Each row is a point. Each copy is the shape, with its points in the same order, turned, moved and blurred by noise. Say if it was mirrored as well.

Shape (7 x 2):
0  -31
-75  20
36  -22
16  16
12  39
39  34
2  -13
Copy 1 (7 x 2):
43  13
0  -68
29  47
-7  24
-28  16
-28  44
24  13
Copy 1 is: only turned
Copy 2 (7 x 2):
23  3
-58  -41
30  39
-12  39
-34  47
-17  67
6  13
Copy 2 is: only turned
Copy 3 (7 x 2):
-10  16
-59  -59
22  26
34  -15
33  -41
57  -17
-10  -1
Copy 3 is: mirrored
Copy 4 (7 x 2):
-22  18
18  -71
-13  40
22  28
44  25
42  45
-11  13
Copy 4 is: mirrored

Shape (8 x 4):
-17  16  -25  46
12  -5  6  -11
-15  17  57  18
-59  -11  40  -36
8  88  -23  -21
9  86  -8  4
10  -13  -6  46
-3  -16  35  12
Copy 1 (8 x 4):
-23  34  -8  40
18  -4  0  -4
42  32  44  22
79  39  -18  -15
-46  57  32  -49
-39  54  45  -23
-3  -1  2  48
37  -5  18  25
Copy 1 is: mirrored
Copy 2 (8 x 4):
19  -10  30  -24
-46  4  20  3
-20  -45  32  44
-20  4  -16  71
-34  -61  -37  -44
-23  -73  -13  -36
-6  0  57  -14
-30  -7  41  31
Copy 2 is: mirrored
Copy 3 (8 x 4):
-29  12  -32  16
19  -22  15  13
18  9  6  -49
80  30  2  -6
16  -70  -69  -4
0  -55  -62  -21
-32  8  11  12
13  10  28  -11
Copy 3 is: mirrored

Shape (9 x 6):
25  -27  -29  2  -18  -14
-23  24  -5  50  62  1
-8  -28  -16  -12  64  38
48  11  54  -20  -12  -4
-51  -22  2  21  -39  67
-33  39  5  -15  -31  27
-33  29  37  6  50  12
49  20  43  60  -26  -23
16  -27  29  -13  -25  -23
Copy 1 (9 x 6):
-1  -17  27  -43  15  50
-47  38  60  31  17  33
-2  8  78  -10  -24  -4
10  -27  -6  -6  57  -27
43  -38  36  52  -31  61
36  18  -10  35  0  32
-29  26  28  42  -2  -12
-21  -25  4  18  100  47
-6  -46  -6  -18  15  13
Copy 1 is: only turned
Copy 2 (9 x 6):
4  -25  4  0  -18  -28
-33  -22  -15  21  52  57
34  -58  -8  -20  23  54
-20  20  33  -70  4  2
73  30  -31  -1  60  -6
21  60  -24  -12  4  26
-23  3  -19  -30  51  67
-58  34  49  -15  42  -27
-10  2  -5  -51  -2  -30
Copy 2 is: mirrored
Copy 3 (9 x 6):
7  -5  -18  33  -19  -15
-13  13  -36  -20  65  52
-4  28  40  11  47  32
44  4  2  1  -58  53
-31  17  34  -79  -1  -29
-3  -43  22  -47  -13  28
24  -6  0  -41  35  65
24  22  -72  -25  -60  38
56  -2  -4  -10  -36  -3
Copy 3 is: only turned
Copy 4 (9 x 6):
45  -26  -6  25  33  41
46  79  -1  -8  -10  10
1  27  -32  46  -41  14
4  -49  23  -32  -4  8
-26  17  -50  25  69  -20
-8  10  30  13  47  -28
-11  59  18  -20  -18  -7
52  -14  6  -71  35  23
-6  -34  6  -8  27  51
Copy 4 is: mirrored

Shape (11 x 8):
3  -31  -49  -4  10  -13  44  34
-34  -4  -1  58  6  37  49  -25
-13  -74  16  -38  41  -15  -22  6
-17  3  -33  -16  35  20  -43  29
-34  -76  -54  6  -14  55  23  -36
63  -42  16  1  -48  -12  -39  1
-20  3  20  -2  3  -20  -4  -52
11  -10  39  40  31  49  -9  -62
-15  -13  23  14  -36  9  -12  -24
25  -20  14  -33  -17  63  -31  -8
-32  -53  30  8  34  -3  -29  -52
Copy 1 (11 x 8):
-34  -1  11  52  23  -76  12  -16
-55  29  -51  22  -12  -5  -34  14
21  -7  21  28  -70  -48  31  -38
42  -13  -15  60  7  -5  27  -24
-64  24  -76  39  -27  -42  62  -15
-25  -31  33  -35  2  12  54  -50
10  -2  -31  -38  -32  -26  -6  5
-28  -12  -58  -9  -53  23  -30  -26
-17  18  -18  -31  -17  10  20  -6
4  18  -26  -1  -12  18  27  -78
3  -6  -27  -1  -94  -17  17  -1
Copy 1 is: mirrored
Copy 2 (11 x 8):
0  2  45  8  43  -61  -1  2
-7  86  20  29  -2  -2  30  -9
24  28  0  -65  13  -37  -67  17
-6  -15  -9  -42  -1  -18  15  38
36  70  20  -8  -39  -88  20  -4
92  -12  44  -1  -15  15  -44  16
20  35  -27  5  -8  14  -28  -33
18  80  23  -30  -42  48  4  -18
39  37  -7  25  -25  12  -25  9
24  7  34  -20  -73  -3  -28  29
37  73  -26  -50  -10  6  -35  -9
Copy 2 is: mirrored

Shape (12 x 9):
16  18  19  -18  -3  -47  45  46  46
-18  6  25  29  43  19  -43  -24  -18
9  15  20  37  4  -36  -7  25  19
7  -42  -42  -58  5  -3  42  -7  -33
49  5  31  21  -39  -51  -10  -53  29
9  -52  -60  28  29  51  -19  -45  -39
-18  -59  -36  -60  -51  18  -16  -9  -31
13  10  -20  26  4  50  19  -33  -46
32  35  -16  28  34  4  -17  22  -33
-43  -3  -49  -17  -17  -30  -46  -36  27
1  -37  26  -40  -47  34  -9  -5  38
54  -6  -29  -54  15  13  41  14  -12
Copy 1 (12 x 9):
54  0  18  0  6  36  -47  -18  -60
-12  -19  44  21  37  -46  11  14  38
28  -12  8  23  11  1  -29  -33  0
-31  5  16  -64  3  56  38  18  -40
4  -14  39  38  30  -2  20  -91  -39
-48  -34  -10  -5  -3  -7  90  36  27
-86  20  26  -7  16  78  36  20  -18
-42  16  22  -9  -24  -48  39  21  -8
7  29  -30  5  16  -47  -1  10  13
-66  -59  3  17  59  22  -11  -13  -21
-22  12  75  49  25  60  26  14  -41
8  36  2  -35  9  31  38  20  -66
Copy 1 is: mirrored
Copy 2 (12 x 9):
-29  -35  -10  -48  26  -67  30  53  13
32  21  -43  -32  -14  40  -9  -22  3
-5  -24  -57  -35  26  -30  6  8  -8
-17  -9  50  -15  -62  -27  -24  34  -23
-49  -32  -88  -12  -43  -29  4  4  41
49  -22  7  8  -77  47  -30  -23  -46
-56  -12  66  3  -45  18  -38  -8  1
31  14  -12  37  -46  6  8  1  -27
6  12  -44  -17  -4  -4  18  14  -63
-35  -33  -16  -15  -5  56  -53  39  22
-45  -39  31  -13  -18  5  21  -22  50
-26  -11  38  -25  -62  -33  42  46  -41
Copy 2 is: mirrored

Shape (15 x 11):
-25  -29  11  -26  10  10  -3  18  -12  8  -22
47  13  48  -16  8  -12  34  -69  -1  -38  26
-8  7  -16  -13  16  -34  23  -78  18  2  43
62  -53  -15  11  12  39  -20  11  10  -23  2
-19  11  -12  -26  18  34  -5  15  -2  3  -4
-25  -106  10  -17  -1  121  -27  9  -22  10  -14
-19  -42  -7  -25  16  -4  37  -15  -15  -81  -18
12  15  -4  -1  9  -15  18  -8  5  4  -1
16  -3  38  10  -10  -13  5  12  50  -14  32
-16  -9  -3  3  -74  58  15  10  -19  -6  -6
-22  10  -12  -14  11  -17  18  21  -18  5  96
-11  7  13  24  13  -32  29  13  -11  15  -24
-22  -24  -6  -29  7  -30  23  14  -33  17  -20
3  4  -4  -39  -13  -29  17  13  12  17  23
-21  3  0  -12  -31  -7  -53  -11  -26  -8  9
Copy 1 (15 x 11):
-17  52  -21  2  18  1  10  -19  11  17  19
-20  -20  23  -43  14  -21  -35  46  63  -26  -15
-36  -34  -7  -54  11  -19  -25  -16  16  -63  27
0  8  -21  42  23  -7  28  -29  65  -7  -45
-25  27  15  11  19  0  11  -37  -4  5  25
52  114  -11  55  59  27  31  -51  32  -38  0
13  -10  -26  -33  82  12  -14  -7  35  39  14
-44  -11  -11  -8  5  -27  -12  -5  7  2  4
-45  -21  -22  44  -16  4  -13  23  55  -18  24
24  26  -11  42  24  23  4  6  -53  -17  -19
-76  -6  -2  -2  0  52  -68  -42  5  -19  5
-25  8  -36  11  -8  -40  -28  -4  4  36  23
-46  44  -43  -31  28  -7  -15  -15  -1  24  9
-80  10  -25  -10  10  15  3  8  3  -5  11
3  11  -10  -33  -29  45  3  -17  -8  0  8
Copy 1 is: only turned
Copy 2 (15 x 11):
13  17  -11  -10  7  -11  29  23  3  -11  -16
28  13  8  5  7  29  -9  -62  -68  -28  42
1  40  -13  -17  -8  43  -41  23  -69  -47  44
42  -11  21  -2  -29  72  33  6  5  29  -10
-6  10  15  -12  14  -10  16  29  -12  5  -11
55  -24  60  -21  -24  8  65  44  78  -39  -43
60  -11  -17  27  -7  -26  37  28  -52  -12  26
-8  24  -20  8  -3  14  -11  4  -37  -2  6
9  -21  -45  -39  15  47  -8  -23  -33  5  -4
13  -48  12  21  8  -7  -37  22  35  -16  -7
16  11  -12  -6  70  51  -21  49  -59  -25  -28
-10  35  -45  15  -12  -1  -14  5  -30  0  -41
10  45  -39  25  10  -6  17  24  -5  -15  -15
-9  23  -32  6  43  34  -11  18  -10  -4  9
41  29  -9  -33  23  -9  -37  31  9  9  0
Copy 2 is: mirrored

Shape (18 x 12):
-33  -8  38  -54  -25  13  -42  40  -57  68  41  34
1  -49  5  18  10  54  -59  -10  -9  -32  8  11
-1  97  -7  19  -23  16  48  -27  -20  42  -7  -7
-25  -20  -15  30  35  -7  -8  1  31  0  -27  -16
-26  48  -1  -2  -37  5  51  27  50  21  -15  40
-58  -23  -22  44  33  3  12  -44  -3  -17  59  25
18  -25  -2  29  -12  -15  -27  -39  33  -23  -16  23
-25  78  21  27  8  43  51  -10  21  3  -11  1
19  -12  23  14  53  -24  -1  -29  -13  -53  21  -8
-48  -7  10  -25  -87  5  -8  49  -55  25  19  34
-10  -23  33  57  2  -5  10  -9  -6  -32  -44  -46
-4  -24  -11  9  5  14  29  -20  36  -16  43  -44
-4  18  30  -10  -65  13  -92  79  -55  7  51  21
15  -33  -56  32  33  -3  -42  4  -16  -19  29  3
35  10  -5  60  32  27  35  1  -1  7  7  7
8  -41  -15  32  15  8  -28  -54  27  -29  -20  -37
-24  77  -32  18  28  12  30  -12  22  -14  -13  -7
-36  11  8  -71  -51  34  19  47  -81  10  19  37
Copy 1 (18 x 12):
11  -29  -78  -3  -29  -45  -58  19  9  39  13  69
5  -5  -42  13  -61  29  8  5  0  2  35  -40
5  -19  70  63  -7  -19  -1  59  24  -7  -41  75
-5  1  26  -2  -6  -33  10  1  -14  -43  10  -36
25  30  53  -9  30  -50  -17  63  7  30  -5  26
-7  25  -13  91  -27  -29  -38  -10  -37  -17  -27  -56
-42  37  27  10  -5  27  -8  -6  -19  -10  33  -25
8  12  44  38  -10  -35  30  68  18  -6  -48  17
-15  9  -30  35  12  16  42  -39  -41  -19  -33  -13
53  27  -40  22  -32  -34  -73  27  11  24  36  78
5  44  9  6  -45  -16  42  -12  8  -65  4  5
14  14  22  59  -2  -53  39  -40  -11  5  26  -32
26  -5  -110  22  -26  -9  -27  62  -13  0  75  74
9  -38  -12  25  -31  3  -3  -11  -63  -38  36  -29
-11  -13  39  21  -41  -12  39  31  -51  -4  -11  9
-22  7  18  33  -20  16  35  -31  8  -44  35  -54
24  -10  56  36  20  -22  13  54  10  -37  -38  -3
83  -13  -50  15  -28  -15  -60  15  20  53  -20  75
Copy 1 is: mirrored
Copy 2 (18 x 12):
21  17  -48  -51  -8  -64  10  -21  24  61  52  26
-23  -28  -24  59  -2  -47  1  7  20  -26  -11  25
38  22  37  -29  1  68  -17  -15  60  -26  56  -27
-15  -8  26  6  22  6  20  -9  -35  -39  -29  15
-23  29  16  -75  -1  48  -7  2  60  -24  -18  -21
-10  8  2  30  -45  -20  -25  -79  -8  -51  -23  -16
-15  -45  -21  29  -5  44  -13  -3  1  -18  -36  14
15  34  46  -12  -12  38  16  3  69  -44  1  -46
-38  -29  31  62  -35  12  -1  -16  -21  13  -4  -36
-19  23  -73  -51  22  -28  -15  -36  39  23  43  -3
-14  -13  -8  43  30  29  26  18  -28  -33  -8  -51
-34  45  9  32  -34  11  -15  4  -27  -53  -5  -1
-45  -42  -70  -32  -11  -49  39  -11  62  24  92  34
-42  -47  19  36  -7  -20  -33  -26  -21  -31  9  32
12  -28  41  -2  -20  10  -24  28  9  -58  12  -31
-6  -15  2  71  8  27  -2  3  -36  -44  -33  19
-19  14  76  -2  2  46  4  -33  43  -43  -4  -21
-12  53  -26  -38  34  -56  -36  -22  67  50  57  -28
Copy 2 is: only turned

Shape (17 x 12):
36  -56  16  -3  -36  16  3  -23  43  -2  -23  22
31  21  15  -2  9  -15  -60  -27  25  1  -20  1
-19  18  -25  -13  -12  13  -1  -38  28  10  20  27
17  -76  31  6  -36  -34  19  0  47  -5  -40  8
14  -55  47  29  -1  15  -18  -6  43  -17  -23  13
-12  -20  5  34  22  -17  85  51  -9  73  -12  47
6  -5  9  29  -11  -1  55  45  -48  40  35  -26
-22  52  24  -1  -8  10  -85  36  46  1  1  -27
-6  -40  30  41  37  1  63  5  -24  69  41  28
-55  42  21  -12  -11  -45  -52  -31  2  -20  27  41
-25  -37  34  7  22  18  45  1  -56  19  -14  26
-51  56  9  -20  -10  -24  -20  -42  18  70  10  -29
-26  1  -17  17  24  -19  -27  -6  49  -14  -12  -37
-71  11  -21  -13  -9  -13  -81  -3  7  29  -7  14
-28  -31  22  -3  14  -2  57  30  11  67  42  -1
6  -31  42  60  -37  29  18  -49  45  -20  -39  27
28  -72  6  50  -45  -16  2  -21  23  27  -1  12
Copy 1 (17 x 12):
-44  15  35  51  46  -18  29  -10  -35  -8  -34  -8
-68  -37  18  24  21  24  -37  6  -15  19  -22  1
6  4  8  45  29  -12  -38  0  -8  39  0  -29
-59  52  54  61  10  -4  33  -1  -40  -37  -35  -6
-67  9  36  55  14  -9  39  7  -1  5  -14  30
54  -2  5  60  -47  -4  29  -49  -45  -64  28  6
50  -16  40  -24  -33  -26  17  -31  8  -47  3  -21
-33  -16  49  -14  -18  20  -67  24  -18  57  -29  57
41  -30  -5  66  -45  -42  33  -31  21  -51  10  -9
-2  -12  40  63  10  38  -76  64  23  20  4  -11
6  -26  25  41  -7  -36  25  8  -9  -57  54  -8
-1  -27  22  33  -60  -14  -75  16  -29  48  -19  -50
-54  35  -4  6  -23  16  -27  8  1  29  -4  -2
0  -7  -6  22  -8  12  -61  82  -36  26  -5  11
38  12  13  48  -51  -58  -4  -27  -3  -35  -7  2
-53  4  58  73  26  12  69  -1  -12  37  5  -16
-21  13  13  49  12  4  59  12  -17  -19  -61  -27
Copy 1 is: mirrored
Copy 2 (17 x 12):
32  24  -6  52  -44  6  38  4  27  -9  23  49
37  -52  -8  14  -42  -8  29  32  23  23  -9  -11
-6  -11  -21  -17  -25  32  35  -10  14  59  18  26
69  57  22  50  -24  14  16  10  32  -12  14  40
48  10  7  8  -54  0  22  43  30  -33  29  35
-1  58  89  -22  -44  0  -38  -76  19  21  16  9
-19  0  60  -31  20  7  -33  -57  10  -19  -22  33
41  -59  -45  -44  -60  16  -29  37  19  18  -49  13
-27  18  91  -24  -17  -10  -25  -45  38  8  53  42
44  -40  -12  -34  -7  19  -2  39  -38  85  28  14
-27  30  36  -3  -8  -8  -38  -19  -5  -14  56  1
7  -68  -5  -3  -16  58  -43  -12  47  77  8  -1
36  -2  -16  -38  -11  32  8  34  61  24  -17  -15
57  -36  -57  -47  -20  8  -30  -13  18  63  25  -8
-13  30  50  -22  -17  8  -51  -35  48  29  15  62
32  17  21  20  -62  62  51  17  7  -35  56  26
57  8  31  25  -10  13  39  -31  39  -19  31  48
Copy 2 is: only turned
Copy 3 (17 x 12):
-2  34  32  13  4  45  -24  51  -43  -9  8  -13
22  17  38  -1  -43  13  -5  -9  -33  47  -33  -6
48  -37  13  19  5  6  7  47  -15  9  -9  -10
-48  67  43  3  7  40  9  63  -31  -6  16  -12
-12  30  49  -30  -35  43  -27  43  -25  -9  5  -31
-9  4  9  25  -3  -10  69  -3  22  -101  29  -22
-48  -6  -24  32  11  -24  9  -22  39  -38  11  -50
6  -21  31  -29  -62  -44  -4  16  -37  30  -90  -11
-23  -24  -10  39  -35  16  17  0  37  -71  57  -34
20  -50  -1  -34  -28  18  63  19  -40  59  -15  -21
-31  -34  10  -16  13  22  3  -18  -6  -57  60  -17
-3  -70  39  56  -27  -32  43  1  -33  35  -18  4
9  -1  63  -18  -29  -33  -2  37  19  46  -11  3
25  -38  9  -22  -49  -63  31  25  -65  32  1  15
-41  -29  -7  43  -21  -11  23  31  27  -67  13  -10
9  15  83  -3  4  51  -16  47  -35  -15  32  -71
-21  51  23  39  -21  21  -13  49  -27  -4  46  -55
Copy 3 is: only turned
